Each point is reached from the start by the listed moves, each made once or not at all, plus a little noise. Say if it took an odd or an even number of moves. Then give how often each move was made.

Moves:
(1): [ 0.50 -0.26  2.98  1.81]
(2): [-2.20  0.56 -0.51  0.54]
Start: [ 1.63  0.95 -1.26 -0.19]
Points:
[0.25 0.97 1.24 2.17] -> even (1, 1)
[ 2.06  0.78 -1.24  0.06] -> even (0, 0)
[-0.80  1.44 -1.76  0.44] -> odd (0, 1)

Moves:
(1): [ 0.26 -0.56  1.56 -0.42 -0.07 -0.79 -0.46  0.13 -0.34]
(2): [-0.15 -0.33 -0.43  0.39  0.43  0.11  1.05 -0.58 -0.87]
(3): [ 0.06  0.62 -1.51  1.03  0.54 -0.12 -0.82 -1.75 -0.08]
(4): [-1.24 -2.50  0.61  0.03 -2.25 -0.42 -0.17 -0.52 -0.22]
(5): [ 0.33 -0.17 -1.16 -0.03  1.24  0.84 -0.94 -0.57  0.21]
(6): [ 0.06 -0.10  1.37  0.85 -0.48  1.55 -0.40 -0.25 -0.44]
(7): [-1.35 -1.01 -1.55  1.74  0.72 -0.40 -2.26  0.11 -0.13]
(8): [-0.99  0.73  2.22 -2.22 -2.24 -0.24  0.61  1.02 -2.29]
Start: [ 1.02 -0.19 -0.94  1.42 -1.37 -1.08 -1.51 -0.62  0.25]
Points:
[ 0.56  0.43  0.17 -0.18 -1.89 -1.36 -3.06 -1.70 -2.28] -> even (1, 0, 1, 0, 1, 0, 0, 1)
[-0.94 -4.50 -0.09  3.47 -2.22 -0.30 -5.75 -1.72 -0.66] -> odd (1, 0, 0, 1, 1, 1, 1, 0)
[ 0.88 -0.24 -1.35  1.82 -1.07 -0.86 -0.37 -1.13 -0.60] -> odd (0, 1, 0, 0, 0, 0, 0, 0)

Moves:
(1): [-1.04 -2.74 -0.16  0.19  0.56  0.20 -0.50 -0.93  0.21  2.32 -0.33 -2.08
  2.43  0.56 -0.75]
(2): [-0.64  0.62  0.41 -0.05  0.72 -0.14 -0.19  0.44 -0.13  0.00 -1.20 -0.56
  1.04 -0.41  0.13]
(3): [ 0.92 -0.63 -0.38 -0.36  0.21  0.91  0.69 -0.21  0.79  0.39 -0.07 -0.65
 -0.27  0.69 -0.38]
(4): [-0.38 -0.95  0.32  1.06 -0.05 -1.20  0.22  0.08  0.62  0.46 -1.73 -0.48
 -0.95  0.34 -1.07]
(5): [ 0.29 -1.89  0.17  0.32 -0.64  1.45 -2.01 -1.24  1.03 -0.41  1.37 -0.22
 -0.42  0.05  1.21]
(6): [ 1.51  1.00  0.16  1.13 -0.44 -0.25  1.40  0.43 -1.04 -0.20  0.68  0.00
  0.50  1.15 -0.29]
(7): [ 0.30  0.40 -1.90 -1.28  0.51  0.68  1.39  1.00 -0.37  0.12 -0.84  0.17
  1.00  0.62 -0.04]
(8): [ 0.81 -1.18  0.46  1.09 -0.24 -1.10  1.02 -0.75  0.21  0.64 -0.75 -0.83
 -0.73  0.10 -0.27]
(9): [ 0.35  0.04  0.38  0.29 -0.53 -0.13 -1.20 -1.29  0.09 -0.17  1.18  0.22
  0.41  0.17  0.29]
(10): [-0.33  1.01 -0.23  1.20  1.33 -1.18  1.31  0.15 -0.53  0.25 -0.67 -0.21
 -0.16  0.06 -0.35]
(11): [ 0.42  0.50 -0.50 -0.04 -0.79 -0.76  1.48  0.85  0.25 -1.19 -0.21 -0.49
 -0.69  0.02 -0.88]
(12): [-0.76 -0.13 -0.25 -0.29 -0.40  0.58  0.23 -0.82 -0.23  0.52  0.47 -0.05
  1.40  0.44  0.15]
Start: [-1.09 -0.47 -0.99  0.34  1.28 -0.93 -1.49 -0.25 -0.38 -0.58  0.77 -0.59
 -0.20  0.56  0.54]
Points:
[-0.16 -4.48 -1.23  3.56  1.93 -4.35  1.55 -2.43  1.03  2.06 -1.69 -4.93
 -0.12  2.54 -2.84] -> odd (1, 0, 1, 1, 0, 0, 0, 1, 1, 1, 1, 0)
[-2.09  0.58 -3.19  0.15  2.68 -0.77  1.47  0.19 -1.44  0.35 -0.24 -0.75
  2.02  1.72  0.12] -> odd (0, 0, 0, 0, 0, 0, 1, 0, 0, 1, 0, 1)
[-0.82 -3.41 -0.77  2.28  2.24 -1.36 -0.14 -0.24  0.21  2.35 -1.87 -4.44
  2.53  3.07 -1.76] -> odd (1, 1, 1, 1, 0, 1, 0, 0, 0, 0, 0, 0)
[-0.66 -5.31 -1.26  2.82  0.70 -0.76 -1.29 -3.10  0.08  2.46 -0.22 -4.34
  4.38  3.71 -0.12] -> odd (1, 1, 0, 1, 1, 1, 1, 1, 1, 0, 0, 1)

Moves:
(1): [-1.05  0.22  1.13  1.04  0.39 -1.34 -0.78  0.87  0.87  0.67  0.47  0.10
 -0.04 -1.17  0.63  0.16 -1.12 -0.58 -0.94 -0.42  0.97 -0.52  0.03 -0.13
 -0.68 -0.72 -0.89]
(2): [-0.57  0.51 -0.09 -0.01 -0.54 -1.20 -0.04 -0.33  0.39 -0.28  0.23 -0.02
 -0.90 -0.64 -0.22  1.26 -0.07 -0.29 -1.21 -0.52 -0.35  0.38 -0.64  0.85
  0.64  1.09 -0.21]
(3): [ 0.49  0.51  0.15  0.08  0.04 -0.69  0.48 -1.70  1.24 -1.04 -0.28  1.07
 -0.81 -0.07 -1.38  0.56 -1.00  0.26  0.12 -0.56  0.00  0.94  0.21 -0.07
 -0.16 -1.24  0.11]
(4): [-0.33  1.02  0.87  1.27  1.40  1.74 -0.59  0.37  0.11  1.22 -0.53 -1.52
 -0.30 -1.36  2.28 -1.17 -0.15 -0.01 -0.22  0.95  0.73 -0.82  0.87 -1.49
  1.21  0.26  0.23]
(5): [ 0.04  0.33 -0.05 -0.23 -0.81  0.11  0.26 -0.50 -1.81 -0.31 -0.35 -0.34
  0.39  1.12 -0.82  0.02  0.69 -0.37  0.34 -0.47 -0.67  0.43  0.24  0.90
 -0.44 -0.43  0.41]
(6): [-0.03 -0.54 -0.44  0.73 -0.12 -1.70 -2.14  1.53 -0.85 -0.57 -1.83  0.24
  0.99  0.44 -0.63 -0.31 -0.07  0.01  0.61  1.07 -0.13  0.35  0.51 -0.26
 -2.54 -1.29  0.61]
(7): [-0.12 -0.12  0.51 -0.23 -0.06 -0.32 -1.61 -0.13  0.03  0.73 -0.04  0.68
  0.38 -0.86  0.65 -0.82  0.50 -0.97  1.12 -0.56  0.29 -0.57 -0.32 -0.32
  0.34  0.11 -0.40]
(8): [-0.24  0.23 -1.60  0.50  0.54  0.12  0.99  0.46 -1.29  0.35 -0.35  0.30
  0.53 -0.06 -0.78 -0.93 -0.55  1.19 -0.57  0.72 -0.14  1.28 -0.29 -0.35
  0.57  1.13  0.83]
(9): [-0.47  0.52  0.87 -0.56  0.58 -1.75  1.30  0.61  0.94  0.54  0.28  0.26
  0.20  1.57  0.59 -0.22  0.12  0.05 -0.22  1.62 -0.33 -1.38  1.04  0.79
 -0.42  0.15  0.52]
(10): [-0.03 -0.05  0.45 -1.27 -0.61  0.92  1.24 -1.05 -0.44 -1.29  1.66  0.42
 -0.79  0.83  0.39 -1.80 -0.34  0.64 -0.31  0.37  0.47 -1.00  0.64 -0.18
 -0.50  0.46 -0.48]
(11): [ 0.00  0.66  0.47 -0.71  0.10  1.12 -0.13 -0.14 -1.33  0.36  0.57 -0.56
 -0.52  0.11 -0.43 -0.48  1.09  1.58 -0.39  0.31  0.02 -0.81  0.29 -0.49
  0.39  0.03  0.66]
(12): [ 0.06 -1.13  0.66 -0.26  0.75  0.43 -1.53  1.14 -0.23  1.26 -0.25 -0.09
  0.86 -1.84  0.28 -1.27 -0.15 -0.78 -0.13  0.97  1.28 -0.16  1.03  0.00
 -1.54 -0.81  0.28]
(13): [-0.12 -0.62 -0.97  1.23 -0.76 -0.32 -0.46  0.04  0.33 -0.29 -1.41  0.16
  0.46  0.68 -0.31 -0.22  0.11 -0.26 -0.66 -1.49  0.71  1.22  0.56 -0.18
 -0.45 -1.01  0.30]
(14): [-1.11  0.23  1.92  0.59 -0.84  0.31 -0.76  0.37 -0.85 -0.23  0.26 -0.71
 -0.46  1.00 -1.08  0.35 -0.74  0.36 -1.05 -0.08  0.16  0.41 -0.15  0.47
 -0.93  1.08  0.23]
(15): [-0.04 -1.25 -1.00 -1.96  0.49 -0.77 -1.01 -0.19 -0.36 -1.16  0.11 -0.93
  0.05  0.08 -1.19  0.11  0.42 -0.60 -0.75 -0.16  0.13  0.11 -0.63 -0.83
 -0.19 -0.55  1.86]
(16): [-1.34  0.77  1.36  1.31 -0.97 -0.26  1.14  0.16  0.01  0.37  0.68 -1.40
 -0.09  1.00 -1.16 -0.02  0.70  0.57 -0.30  0.03  1.11  0.46  1.40  1.24
 -0.44 -0.49  1.19]
(17): [-0.98  0.15 -0.10  0.08  0.14 -0.02 -0.63 -0.61  1.78 -0.72  0.17 -0.02
 -0.02 -0.40  0.20 -0.76  0.29 -0.70 -0.25 -0.21 -0.07 -0.46  0.29 -0.13
  0.49 -1.51 -0.38]
(18): [ 0.01  1.05 -0.14  0.52 -1.40 -0.89 -1.33  0.36 -1.17 -0.86 -0.53  0.71
  1.63 -0.25 -0.68  0.44 -0.16  0.18 -0.35 -1.11 -1.26  1.32 -0.33 -0.01
 -0.12 -0.34  0.76]
(19): [ 0.17  1.03  0.56  0.97 -0.47 -0.93 -0.79 -0.46  0.43 -0.68  0.55  0.62
  0.64  0.83 -0.43 -0.47  0.40  0.12 -0.17  0.75  1.30 -1.73 -0.70  0.88
 -0.81 -1.07  0.28]
(20): [-1.17  0.66  0.12 -0.50  0.07  0.13 -0.48 -1.21  0.16 -0.86  0.58 -0.37
 -0.14  0.92  0.83 -0.83 -0.29  2.44 -0.54 -0.92  1.04 -1.42  0.42  0.44
 -1.36 -0.61  0.11]
(21): [-0.60  0.60  0.54 -0.12 -0.13 -1.43  0.88  0.39  1.51 -0.47  0.03 -0.03
 -0.95 -0.18  0.29 -0.58 -0.55 -0.58 -0.36  0.03  0.33 -0.53 -0.83  0.86
 -0.77 -1.60  0.18]
(22): [-0.36 -1.20 -0.59  2.88  0.01 -0.60  0.65  1.51 -0.51  1.78 -0.63 -1.08
  0.08  0.41  1.32 -0.15  0.14  0.16  0.94  0.13 -1.65 -1.22  0.11  2.33
 -0.65  1.05  0.42]
(23): [ 0.92  0.18 -1.70  0.29  0.25 -0.41 -0.59  0.82  0.25 -0.17 -0.08  0.29
  0.15  1.52 -0.02  0.28 -0.70 -0.50  0.71 -0.58 -1.71  0.69 -0.86 -0.78
 -1.33  0.95 -0.17]
(24): [-1.45  0.90 -0.62  0.91  0.54  0.28  1.48  0.23 -0.01  0.15 -0.29  1.09
 -0.20 -0.69  1.21  0.33  1.60  0.67 -0.06  0.24 -0.01 -0.89  0.39 -0.31
  1.36  0.27  1.35]
Start: [-0.32  0.63  1.29 -0.02 -0.10 -1.43 -1.30  1.19  0.05 -0.48 -1.37  1.61
  0.32 -0.69  0.56 -0.33 -1.47 -0.71  0.70  1.10  0.13 -0.96  0.76  1.41
 -0.01  1.44 -0.35]
Points:
[-4.04  3.66  0.81  2.14  0.85 -3.29 -5.43  1.04 -0.17 -1.74 -1.81 -0.78
  2.54 -1.34 -1.41 -3.86 -3.49  0.17 -2.38 -0.53  1.70  0.97  3.17  0.03
 -4.05 -2.90  4.04] -> even (1, 0, 1, 1, 1, 0, 0, 1, 0, 0, 0, 1, 0, 0, 1, 1, 1, 1, 0, 1, 0, 0, 1, 0)
[-3.89  3.00 -0.23  1.18  1.09 -5.42 -1.09  2.18  1.81 -1.08 -0.35  2.44
  2.02  2.22 -0.40 -2.81  1.27 -0.74  0.28  2.93  0.75 -3.36  1.05  1.49
 -0.25  0.42  4.66] -> odd (0, 0, 0, 0, 0, 0, 1, 1, 1, 0, 0, 0, 0, 0, 1, 1, 1, 0, 1, 0, 0, 0, 1, 1)
[-4.11  3.79  1.78  3.37  0.41 -1.06  1.07  3.35 -4.38  2.38 -0.58  0.50
 -1.10  2.16  3.71 -3.56  0.05  1.71 -0.18  3.13 -2.94 -4.40  2.19  2.69
  0.19  7.51  3.14] -> even (0, 1, 0, 1, 1, 0, 1, 1, 1, 1, 1, 0, 0, 1, 0, 0, 0, 0, 0, 0, 0, 1, 1, 1)
[-5.97  3.35  5.45  3.05 -1.02 -6.50 -4.53  4.14 -0.74 -0.87 -2.66  1.95
  1.47  2.23  0.66 -3.89 -0.23  1.89 -2.97  2.74  4.83 -6.00  3.57  4.38
 -8.11 -4.56  3.72] -> even (1, 0, 0, 0, 1, 1, 0, 0, 1, 0, 1, 1, 1, 1, 0, 0, 0, 0, 1, 1, 1, 0, 0, 1)
